Each wall is flat, endless, passes through zero and stands at right angles to its row. A trip goes straight from one point to another. Which walls does it cross, in order?
In the rows, zero is written as 128.

Walls:
(1): [177  97]
(2): [ 88 100]
(3): [ 68 112]
(4): [127 151]
(5): [105 118]
(6): [161 161]
(7): [114 124]
(8): [119 150]
Trips:
[147  75] to [160 157] => 5, 2, 6, 4, 8
[134  88] to [103 144] => 1, 8, 4

Walls:
(1): [126 117  92  97]
(2): [109  98 121  85]
(3): [165 127  98 159]
(4): [140 128 116 136]
(5): [136 182 129 155]
(6): [142 155 185 102]
(7): [165  98 109 148]
(8): [125 178 127 129]
(9): [139 144 174 144]
(10): [142 148 112 179]
Trips:
[155 140 111 125] to [135 118 120 115] => 2, 5, 8, 10
[123 144 100 116] to [119  89 104 145] => 7, 5, 8
[121  88 113 155] to [140  77 158 119] => 10, 1, 4, 3, 9, 6
[126 142  92 172] to [177 134 109 108] => 1, 6

Walls:
(1): [124 133 100 113  97 137 135 160]
(2): [ 79 155  87 132 128 138 127  79]
(3): [120 140 131 103 152 134 132 130]
(4): [135 138  95 105  88 116 126 124]
(5): [158 121  93 149 102 138 134 110]
(6): [144 110 183 138  55 123 182 177]
(7): [128 123 105 120 178 153 146 131]
(8): [118 140 119 103 112 162 165 171]
Trips:
[127 140  93 123 151 108 113 112] to [211 131 162 109 168 119 107 136] => 2, 4, 5
[ 93 105 189 155 139 115  95  93] to [132 167 141 158 175 104 153 125] => 3, 7
[ 85 182 162 167 120 110 110 152] to [143  94  72 105  71 120 117 127] => 1, 4, 8, 5

Walls:
(1): [145 132 149 106  70 122  92 125 112]
(2): [106 121 107 100 149 166 117 109  97]
(3): [114 119 122  29 131 157 127 131 114]
(4): [123 101 121 112  62 123 107  99 127]
(5): [ 51 161  86  58 150 143 147 164 123]
(6): [178 126 113 164 151 112 110 139 151]
(7): [129 141 170 167 102  93 134 100 152]
(8): [161 185 135 171 161 124 128 110 162]
Trips:
[187  78  82  59  85 149 174 143  83] to [130  96 138 139 136 151  64  82 143] => 5, 6, 7, 3, 8
[100  98 139  98 161 119 138 109 134] to [147  84 126 130 154 146  97 170 103] => 6, 5
[142  90 159 114 114 122 137  97  80] to [117 133 162 130 135 120 164 126  77] => 4, 1, 5

Walls:
(1): [ 58 208 173 179  76 172 129 135  88 140  94 167]
(2): [101 108 181 120 129 115 137 130 110 145 125 153]
(3): [185 100 120 131 102 197 150  82 122  96 117 135]
(4): [143 126  66 150 146 146 115 102  77 157 134 147]
(5): [148 118  93 106 142  55 151 109 133 150 125 147]
(6): [115 151 105 143 125 119 143  75  46 134 103  99]
(7): [147 129 111  98 140  92  90 149 150  92 106 120]
(8): [ 70 127 109 135 127 142 104 133 126 133 123  89]
Trips:
[131 153 175 158 125 129 102 174 135 106 116 108] to [104  93 131 108 121  90 156 155 144 171 154 175] => 8, 5, 7, 1
[142 136  89 166 133 150 130 134 146  84 156 159] to [107  98  71 136 152 142 150 136 147 159 119 143] => 7, 5, 8, 3

Walls:
(1): [165 105 158 132 150  41 152 104 116 156 193 176 162 148 195 109 131 112]
(2): [130 125 127 139  89 158 126 183 139 142 163 127  96 108 125 137 140 144]
(3): [124 123 162 137 101 116 130  87 108 120 151 154 160 137 149 112 109  96]
(4): [132 122 139  78 134 100 121 148  75 121 117 136 135 119  99 152 137 140]
(5): [139 156 132 174  93 160 125  95 154 123 110  85 114 156  78 124 100  92]
(6): [119 103 128 128 128 133 162 114 101  76 119 109 106 125 103 158 166 153]
Trips:
[112 136 150 138 130 158 127 134 115 114 148  97 109  83 140 104 106 107] to [136 123 156 131 106  89 123 115  85 130 171 196  78 157 142 126 180 127] => 6, 1, 5, 4
[126 129 110 110 151 168 147 157  89 108 206 111 105  99 132 105 152 132] to [ 89  90 159  57 128 132 138 144 183 101  52 122 168 177 135 173 149 142] => 2
[152  39 107  92 112 125 168 174 166 184 141  96 117 149 132 108 123 175] to [141 112 127 153 178 134 131  99 155 113 108 172  81  97 174 137 185 125] => 6, 2
[129 105 136 117  32 198 150 172 146 209 160  82 113 115 118 143 136 130] to [178 161 142 150 128 131 172 133 101 127 128  74 159 110 109 188  96 147] => 6, 4

Walls:
(1): [116 115 106 110 144 172 115 143  87  92  79 111 133 140  96 143 127 135
  97 112 114 131 126 104]
(2): [ 97 169 126 101 120 150 121 162 108 133 165 125 128 139 105  99  82  75
  98 139 169 115 112 107]
(3): [117 117 152 120 166 156 146 176  98 156  93 146  86 132 141 130 186 102
 121  85  83 119 120 154]
(4): [101 112 106 148 200 127 102  63 142 167 123 150 160 167 123 161 112 122
  87 138 127 176 173  99]
(5): [118 136 138 171 116  52 119  92 132 118 107 174 140 127 118  88 165 157
 202 123  82 128 128 174]
(6): [ 87 107 162  86 105  98  77 137 158 120 159 127 116 147 122 166 199 136
 146 108 152 115 155  94]
(7): [116 135 120 150  93 101 119 179 196 103 138  91 150 122 126 148 167 132
 112 118 154 112 144 172]
(8): [108 134 127 113  91 158 142 156 102 100  91 167 102 153  78 166 103 182
  86 110 179 154  94 127]
Trips:
[176 163 115 126  67 137 136 179 112 117 101 191 153 135 139 146  97 133
 109  91 154 100  91 115] to [118  88 142 133 107 157  99 132 167 158 146 131  91 129  95 173 128 170
 183 104 176 121  82  97] => 6, 1, 2
[127 118 134 139 116 120 111  62 122 122 110  79  77 134 112 129 127 121
 154 126 137  87 150  95] to [149 117 143 121 222 141  72  97 167 190 104 186 127  93 125  93 134  89
  95 140 136 150 119 120] => 1, 3, 5, 6, 2
[121 152 107 138 159 137  93 170  74 147 122 134 113 128 128 159 146 152
 133 154 155 130 121 110] to [157 168 100  81  61 163 152 164 132  55 107 136 103 156  92 152 120 100
 177 159 140 147 108  71] => 4, 3
[127 141 131  66 150 151 106 194 140 124 129 123 114 121 166 109 142 113
 192 142 131 146 144 120] to [105 117  96 110 111 127 141 102 114 128 117 108 145 100 148 138 137 165
 130 202 120  53 146  75] => 7, 1, 3, 2
[ 86  85 176 154 151  72 140 111 134 108 134 157 127 132 111 132  99 167
 141 129  91 151 140 121] to [178 134 123  94 124 109 143 155 176 151 118 128 137 146 129 119 148 118
 115 156 154 148 170 184] => 8, 7, 4, 5

Walls:
(1): [127 139 166 124 121 101 126 115  95 117 141 169 151  92 149 147 104 124
 115 123 133 195 153 107 136 146 134  88 142  81 147  99 138 111 127 169
  97 106  59 111 128 160 125 156 165  96 132  61]
(2): [125  87 126  90 193 115 125 105 145  99 115 141 161 109 112 152 157 154
 150 156  90 110 122 122 128 120 139 148 164 158 137 140 110 113 121 149
  83 104 146  74 122 141 125 138 161 113 144 132]
(3): [161 160 109 139  84  94 158 141 166 118 126 148 121 136 119 164 164 173
 140 127  93 127 156 140 127  49 112 133  43 117 156 171 167 134  83  83
 101 110 114 141 126 129 163 116 161 103 112 126]
(4): [ 71 157  72 135  86 117 140 117 131 104 126 146 140  98  98 129 119 153
  80 142 113  85 131 150  98 122  92 134 182 167 116 106 133 115 120 132
 141  99 116 155 145 161 157 109  64 137 141 181]
(5): [105 198 116 175 135 125 135 194 121 136 104 158 121 129 113 156 141 114
 130  90 147 136 132 104 141 101  87 108 112 141 122 145  99 163 149 116
 105  87 114 160 157  52 165 130 105 133 160 170]
(6): [131 117 104  74 121 125 169 166 135 122 162 146 134 110 110 115 106 138
 162 145 109 129 174 138 183 136 157 109 149 100 134  86 129 139 134 105
 113 118 153 188 143  81 100 179 181 102 166 171]
Trips:
[140 114 127 168  84 161 138 120 123 105 147 125 101 125 122 150 162 105
 129 102 134 125  96 167  71 113 123 110 147 146 150 151 180 166 101 143
 132  94 208 118 146 136 148 158 116 136  81 100] to [116 141 142 161  95 170 124 142  76  97 127 101 171 130 154 112  77 115
 130 125 135 122 175 137 104  86 171 183 107 134 132  89 165 123 132 155
 119 127 168 103 121 100  94 153 130  87 133 104] => 4, 1, 3, 6
[118 169 129 168  77 144 139 136 137 138 197 124 168 116 170 176  80 148
 124 127  95 134 129  61 146 149 130 140 173 112 144 184 147 130  82 102
  92 107 138 139 128 134  66 128 152  95  82 125] to [121 122 140  85 144  99 136 153 131 173  61  92 105 131 164 125 125 221
 152 105 175 100 161 144 100  98 145 133 134 126 137 154 104 115 126 100
 158  81 100 106 160 115 106 140 123 167 109 179] => 5, 4, 2, 1
[120 120 104 129  93 107 135 126 199 142 132 174 114 163 110 118 165 111
  65  93 137 197  87 116  88 139 160 171 122 141 137  46 134 116 126 117
 107 108  76 109 167 104 112 124 116  95 123 155] to [155  91 148 127 111 143 166 133 149 138 157 112 124 115 125 125 147 188
 141  69 145 114 115  78  70 120 129 134 125 136 118 173 150 127  90 153
 156 102 134 138 100 140 105 102 118 154  83 180] => 1, 5
[152 167 183  82 143 127 161 132 154  90 170 126 143 125 114 111 158 150
  92 111  67 158 128 123 128 102 110 110 169 133 146 161 130 117 136 205
 153 154 136 178 121 136 139 119 143  81 165 133] to [147 140 104 188 168 156  74 109 106 117 121 159 169 137 137 103  71  99
 103 137 111 119 130 126 146 150 154 140 144  98 148 147 150 135 149 163
 125  67 136 135 114 134 169 182 132  88 145 121] => 3, 5, 4
[194 189 152 140  77 169 136 111  90 115 126 111  94 138 128  61 165 143
  95 132 147 151 128 106 103 118 190  93 141 133 119 116 140 152 153 142
 157  37  99 110 129  82 165  91 146 154 108  90] to [ 96  92 184 123 125 168 145 127 132  99 139 128 115 129 168  86  86 123
 101 127  82 136 134 153 129  98 108  85 101 127 106 120 204 146 156 152
 112 150  69 105 109 106 144 139  96 146 182 136] => 3, 5, 4
[105 125 145  43 148  65  94 122 124 107 168 133  96  79 106  93 146 139
  99 141 159 142 107 161 131 180 173 121 142  99  56 110 103 132 134 137
 125 137 134 128  92 194 120 114 136 123 120 135] to [116  98  88 168 104 136  97 129  98 134 123 131 167 153 113 107 108 107
 132 148 110 129 142 128 122 103  88 130 100 112 153 113 105 132 129  99
 107  76 109  97 102 124 107 137 100 126  79 117] => 6, 2, 3, 5
[129 135 192 147  93 112 128 174 138 108  83 132 172 147  56  93 148 113
 116 103 201 112  99 136 129 144 142 121 139 116 106 131 127 146 206 128
  86 115 105 148 134  96  57 157 109  77 159 154] to [109 122 122 162 175  88 107 116 137 127 146 136 112 142 159 145 149 115
 135 135 146 132 109 185 149 152  95  71 120 133 140 178 155  61 152  94
 128 155 167 119 171 116 134 120 201 196 112 106] => 1, 6, 2, 3, 5

Walls:
(1): [128 132 178 100 147 145 107 126  95 119 124 120 102 118 107 131  98 129
 105  75 155  89  90  79 118 128  73 101 130 155  63 140 158 112 147 113
 158  83 123 107 118 141 135 181 129  81 113 124]
(2): [163 110 150 129  79 157 139 112 156 150 148 129 103 193 119  86 123  90
 168 144  84 180  92 117 160 148  66 146 149 158 112 137 124 156 139 112
 104 119 173 161 100 137 121 186  91 110 122 120]
(3): [129 129 128 111 112 126 108 196 137 166 118 121  83 110 101 110 141 138
 109  98 160 170 160 151 104 122 141 136 106 183 146 134 100 117  89 155
 131 137 130 130 125  96 106 127 102  89 166 130]
(4): [ 87 125 124 132 104 114 148  70 101 120 156 146 144  78 140 151 119  86
 138 119 111 110 119 196 162 146 171 136 101  82 141  97 117 137 172 110
  88 139 165 114 121 160 105 128 112 140 117 113]
(5): [136 130 114  96 111 149 132 135 142 125 107 120 113 111 151  89 145 122
 177 137 135 120 154 134 133 138  91 156 122 148 111 134 124 138 121 147
  99 122 111 122 110 187 121  89 124 130 188  87]
(6): [137  98 147 131 161 163 119 138 148 116 101 157 103 115 129 182  94 142
 158 119 155 117 165 142 136 106 176 144  96 104 115 129  74 120 119 129
 113 105  73 125 117 104 153 150 167 168 131 147]
(7): [120 129 165 189 152 172  72 144 121  58 136  43 123 130  86 119 107  86
 158 156  74 103 144 137 127 137 123  66 168 100  64  97 136  75 119 179
  93 182 152 145 132 176  93 148 125 105 208  41]
(8): [198 126 146 150 147 153 128 112 117 121 110 155 104 136 141 153 142 104
  81 109 137  86 141  58  92 173 152 164 142 137 104 142 144 151  92 138
 122 179 108  78 103 102  94 146 148 129 147 149]
Trips:
[166 134 149 160 145 179 133 146 141  89 180 101  81 106 129 133 110 108
 100 103 205 125 129  99 139 132 152  84 109 109 150 117 132 136 103 153
 106 126 114 139  97 151 127  99 161 135 165 162] to [138 169 128 127 152 176 119 134 123 155 147 123 156 104  94 120 113 171
  66 151 131 157  69 141  96  92 116 131 137 103 107 148  85 133 172 135
 186 119 136  91 143 157  95  48 113 111  83 190] => 5, 7, 6, 8, 3
[118 161 100 167 175 120 146 160 151 144 167 147 156 146 143 127 112  60
 157 113 136  73 136 144 113  80 138 147 128 110 185 127 166 149 127  83
  76 148 145 141 131 123  99  95 113 135  44 112] to [161 120 129 177 150 157 122 166 106 117 173  87 139 137 110 152 102 125
 139 145 151 153  94 139 106  85 116 102 110 161 150  79 116 149  79 103
  94 151 191 104 118 163 116 108  53 190 156 115] => 7, 2, 3, 5
[124  97  99  60 125 192 164 145 191 152 105  84 134 184  94 151 101 147
 144 141 143 150 169 175  98 144  99 114 141 107 131 143 134 120  53 134
 118  48 130  90 172 177 144 120 190 132 113 120] to [118 155 155 117  72 151 188 107 133 151 116 154 116  83 164 103  80 133
  87 117 167 154 174 123 114  82 124 110 114  62 150 141 120 171 102 116
 123 118  90 111 135 155 119 156 105 161 170 150] => 2, 4, 8
[122 136  90 170 101 106 126 135  94  83  98 138 183 173 160 129 148 115
 114 137 131 108 116 128 137 107 119 127 151 100 154  95 102 119 140 107
 131 122 158 117 135 119 138  92 146 133 134 184] to [122 158  75 175  85  99 121  85 149 100  94 127 182 136 141 133 213 159
  92 154 160 108 103 120 181 189 119 140 165 101 133 100 141 120 145 103
 105 108 120 105 151 139 175 176 120 120 156 175] => 8
[151 101 110 202 144  97 150 151 108 122 135 127 126 114 153  88 123 146
 107 146 157 120 166 145 151 164 133 172 196 124 156 117 120 112 114 165
 136 142 126 128 103 106 120 144 141 113 103 136] to [138 120 112  85 146 154 158 116 114 164 110 109 127 110 160 113 124 154
 142 120 113 119 140 184 136 131 159 117 112 109 105 134 153 128 176 169
 113 146 169 157 182 122 121  88 141  94 103 141] => 4, 8, 5, 3
[133 172  95 155 144 101 106 157 159 150 101 117 147 140 113 127 142  92
 142 124 110 147 117 132 114 167  85 153 127 170 125 111 155  85 200  64
 131 117 138 114 160  83 143 108 116 101 151 146] to [165 100 103 179  94 149  82  99  99 156 129 156 134 154 119 153  92 148
 128 136 138  84  90 103 110 131  75  63 141  93 109 114 158 123 123 107
 155 147 145 163 105 127 183 104 130 155  98 126] => 3, 7, 8

Walls:
(1): [102 109 149 147 165 119 172 102 146  95 124 114 105 114 117 123  84 131
 109 112 172 130  70  90 133 102 125 137 154  91 134 115 142  80 135 113
 164 109 111 143  99 177 127  86 108 139 151 146]
(2): [130  79 144 130  85 106 121 110  97  77 102 109 138 155 157 175 186  89
 113 148 180 184 189 117  98 116  87 111 142  97 105 128 103 137 187 121
 171 172 100 115 150 117 154  92 119 126 102 100]
(3): [106 142 109 116 149  83 148 138 164 121 102 192 188 118 129  87  88  82
 200 110 143 151 132 190 168 103 132 124 142 228 158 129 125 135 120 187
 112 127 130 101  96  88 179  63  59 117 163 163]
(4): [145 129  98 131 129 191 124 141 124 141 177  94 151 141 153 159  98 109
 104  95 124 172 156 153 142 175 111 178 139 112 130 128 104 144 125 113
 102 152 126 165  90 115 112 162 120 117 133 103]
(5): [156 154 135 125 141 135 104 160  91 126 125 126 131 126 130  95 119 100
 157 134 162 101  92 131  93 138 176 165 132 122 129 101 163 135 107 134
 169  87 123  60 114  55  79 145 127  77 183  86]
(6): [140 177 116 100 112 119  96 125 139 131 122 123  93 144  91 102 157 119
 162 128 184 143 103 135 137 129 125 141 107 155 125 107 120 132 105  99
 140 141  81 128  61 108 145 116  98 124 135 135]
(7): [131 171 131  65 125 131 167 168 142 128 159 128 148 110 140 120 128 110
 128 164 164 139 131 163 178 149 164 172 177 111 140 103 114 117 120 127
 124  69 106 106 134  91  95 119 148 108 164 134]
Trips:
[113  89 115 110 179 126 174  94 107  71 117 148 133  79  83 136 165 112
 144 115 124 143 131 169 121 131 122 106 126  82 166 165 176  89 206 138
 185 115 102  68 168 116 139  99 174 112 117 136] to [131 112 123 139 108 132 159  87 102 128 145 126 170 106 188 130 103 109
  91 120 109 181  88 181 125 155 137 146 114 116 121  54  93 107 156 134
 174  88  90 145 130 130 112 118 148 106 140 139] => 4, 3
[129 129 155 111 159 102  85 137 107 115 155 141 115 151 109 156 116 130
 103  57 102 128 131 133 173  91 150  94 102 157 163 106 113 145 110 107
 138 124 142 109  74 113  94 147 116 172 137  79] to [101 111 128 140 105 145 102  32 130 155 132 121  98 128 156 120  85 119
  92  86  88 118 120 124 106  85 154 153 133 126 134 141 144 127 112 113
 101 132  93 120 150 121 109 125  99 129 172 179] => 1, 6, 3, 5
[194 174 111 126 118 166 137 122 118 185 151  91 103 152 136 100 124 102
 110 108 159  97 153 114 128  94 155 124 106  86 137 184 111 172 134 188
 119 111 146 141  79 173 160  97  99 109 159 188] to [140 114 140 133 215 137 122 148 132 126 131 137 150 178  95  89 170 117
 166 139 147 143 109 118 141 110 133 122 123 110  96 105 114 121 112 128
  87 155 109 135 115 196 131 163  98 126 135 158] => 4

Walls:
(1): [135 109 132  99 174 126 105 140 160 130 165 111 106  96 122 117 174 139
 121  74 101 156  88 133  90 169  98 126 185  70 104 143 152 162  92 114
 135 119 136 120  93 173 143 155 131  77 122 155]
(2): [ 84 132 114 119 170 110  98 137 127 102 145 144 142  88 129 147  97  83
 173 113 222 154 158 157 108 154 133  75 145 122 130 106 145 118 139 129
  69 183 100  93  97 144 140 146  93 105 107 128]
(3): [ 63 116 142 134 122  98 110  94 157 144 158 166 174 135 166 141 130 118
  64 116 150 127 149 146  99 156 129 101 158  88  79 106 123  97 131 168
 124 102  48 120  66  67 169 152 123 128 151  73]
(4): [153 149 160 110 106  96 178 181 140 127  94 140 146 107  79 125 136 119
  96 178 126 127 129 118  93  82 161 127 140 188  91  99 118 127 110 105
 119 132 113  62 114 111  90  97 150 112 125 164]
(5): [133 154 105 133 174 138 127 124 134 143  91 110 172 134  91 131 126  89
 121 139 131  56 136  97 127  81 136 100 196 157 117 123 166 124 129 131
 135 141 156 135  80 158 140 105 147  90 151 106]
(6): [139 141 138 101 170 102  61 135 111 131 143 114 160 128 111 118 151 156
 106 153 134 143 154 129 140  94 105 152 115  98 128 122 180  98 107  89
 106 149 159  71  35 127 150 195 114 113 115 141]
(7): [117 114  89 116 125 158 111 155 137 121  90 119 147 102  96 163 128 154
  63 172 108 130 114 117 115 143 130 161 111 143 106 148 140 137 133 154
 118 100 140 106 103 115 131 119 117 140 143 108]
Trips:
[ 73  89 102  83 126 112 137 153 174 142 157 150 105 125 137 167 120  85
 157 102 194 133  92  72 110 127 133 223 115 163 175 113 141 121 131 162
 154 105 153 133 155 185 162 163 181 158 137 119] to [123 102 126 148 155 122 110 142 191 173  65  85 114 166 149 202 153 123
 137 142 149 179 134 115 130 119 130 140 151 173  87 135 138 129 126 159
 103  63 147 152 109 140  98 109 127 116 111 157] => 5, 2, 4
[140 117  86 156 166 145 128 118 125 114 142 157 124 118 138 142 147 161
  57 152 116 136 139 121 119 136 103 126 137 177 171 125 119 146 100  89
 111 130 121  70 126 134 150 101 106 144 149 117] to [127 129 126 118 153 123  72 174 122  82 121  90  86 159 171 148  77  97
 147 102 130 134  82 170 189 163  86 145 156 130 132 125 152  59  85  94
  93 106  76 146 133 131 147 160 168 134 101  94] => 2, 5, 4, 7
[168  79 109 125 149 121 159 112 130 110  98 184 103 128 120 127 138  85
 142 148 163 169 111  67 143 156  83 129 132 164 174 114 160 176 128 167
  84  78  66 158 137 147 172  90 146 170 123  60] to [132 148 134 110 127 154  63 176  90 133 135  81  94  79 145 118 107 181
  96 113 107 144  89 138 159 125 150 142 122 169  98 165 128 167 177 122
  82 117 153  97 116  70 137 144 149  90 123 136] => 3, 2, 1, 6, 4
[ 96  59 100 143 149 117 156 135 135 142 135 149 152 124 113 169 119 113
 105 149 111 167 123 127 186  88 111 111  73 120 148 124 137 156  88 164
  92 156 120  95 137 119 130  52 119 129 128 143] to [142 164 132 143  98 126 169 142 128 225 129 183 110 133 124 162 104 136
 141 164 155 192 179 112 130 146 143 134 156 105  76 147 122 138 147 118
  92  87 169 143  90 122 102  56 107 116 163 131] => 3, 5, 2
